Each row is a point. To make a cloud, some directions were put in groups of two or more. Within a group, all points are equally far from the middle, so they leave a hole (a ring in 2 directions, a hollow ball in 3). The other directions are filled evenly. Then the cloud was stretched, turned, moved and blurred a little. Count the holes, and give their numbers of directions, smallest first.

Cloud (15 x 2):
[[-13  15]
 [ 18 -59]
 [ -5  23]
 [ 75 -13]
 [ 47  29]
 [ 50  28]
 [ -3 -53]
 [-10  20]
 [ 40 -56]
 [-17  12]
 [ 41  31]
 [ -6 -50]
 [-24 -11]
 [ -2 -52]
 [-25 -19]]
Holes: 1 (2)

Cloud, 27 rows:
[[ -5 -55  40 -63]
 [-44  32   1 -48]
 [ 24   6  24  21]
 [-29 -12   4  42]
 [ 35 -10  -1  44]
 [-15  12 -20 -71]
 [-43   6 -79  23]
 [ 42  -6 -28 -14]
 [-40 -14 -34 -31]
 [ 40  -6  40 -25]
 [ 26  29  21 -31]
 [ 20  17   2  39]
 [-37   1 -74   2]
 [-43  -2 -20 -53]
 [ -6 -26 -42 -43]
 [-47  25 -27   0]
 [ 33 -36  27  -4]
 [  3 -54 -55  17]
 [-13  -6  -5  63]
 [-12  -9  -1 -95]
 [-34  25 -12  38]
 [ 50 -22 -38  42]
 [ 46 -17  -3  -8]
 [-12 -36 -24 -49]
 [  3  41  21  -9]
 [ 36  17 -18  -7]
 [ -7 -56  12 -27]]
Holes: 1 (3)

Cloud (54 x 6):
[[ 55 -31   6  20 -37  12]
 [-36   2 -53   7   2  61]
 [-13 -50  15 -26 -37  -4]
 [ -9 -26   7  20 -33 -10]
 [-66 -31 -28   0   6   2]
 [-21  -1  69 -18 -68  24]
 [ 44 -32 -38  27 -10  13]
 [  2 -45  45  -8 -17  76]
 [-16 -23 -42  -3  34 -48]
 [-84  15   5  19 -11 -43]
 [-67 -17  -4  -8  -2  27]
 [-83  22 -31   8 -28  -3]
 [-15   0  12 -71 -46  27]
 [ -7 -13 -16  -5  12  33]
 [-12 -39 -25   5 -44  25]
 [-22  -6 -66  44 -19 -16]
 [ 43 -23 -18 -21 -38 -55]
 [-24  50 -11 -24  -2 -43]
 [-15   1 -28  41  13  64]
 [ 14  35  -6  16  22  33]
 [ 14 -60 -15 -36  -1 -63]
 [ 58 -32  13  -9 -20  30]
 [ -3 -90 -17 -19 -46  47]
 [-30 -17 -58  39  -3  19]
 [-81  10 -26 -27 -33  77]
 [ 38  11  16  10 -22  33]
 [-58 -44 -21  23 -19 -33]
 [-87 -24 -26   0  10 -33]
 [-62  12  58   4 -22  19]
 [-21 -24 -19   4   9  20]
 [  0  35  43 -21 -12   2]
 [-59 -62  54 -71 -17  22]
 [ 38 -27  40   3 -25  32]
 [-61 -38  13   5 -36 -34]
 [  5 -20 -14 -22 -33  -9]
 [-16 -23 -17 -28  30 -35]
 [-15  28  31 -27   2   3]
 [  9 -35 -30  10  33   0]
 [  7 -55  -8 -17 -48  11]
 [-42 -16  30  32 -11  37]
 [-32  39   0  -6 -49  16]
 [-77   5 -23 -16  26  23]
 [ -7   6  24 -41  18  10]
 [ 37 -27  59 -63  19  48]
 [ 31  28 -46   7 -16  45]
 [-34 -31  37  46 -10 -35]
 [-19  14 -52  14  -1 -74]
 [-92  -5 -24 -23  -8  34]
 [-48 -30  16  24 -13  77]
 [ 47  13   1   3 -22  29]
 [-24 -26  -6 -58 -21  38]
 [-18 -55   6   6 -12  86]
 [-19  33 -33  29 -51  25]
 [ -6 -71   5  22  -2  74]]
Holes: 0
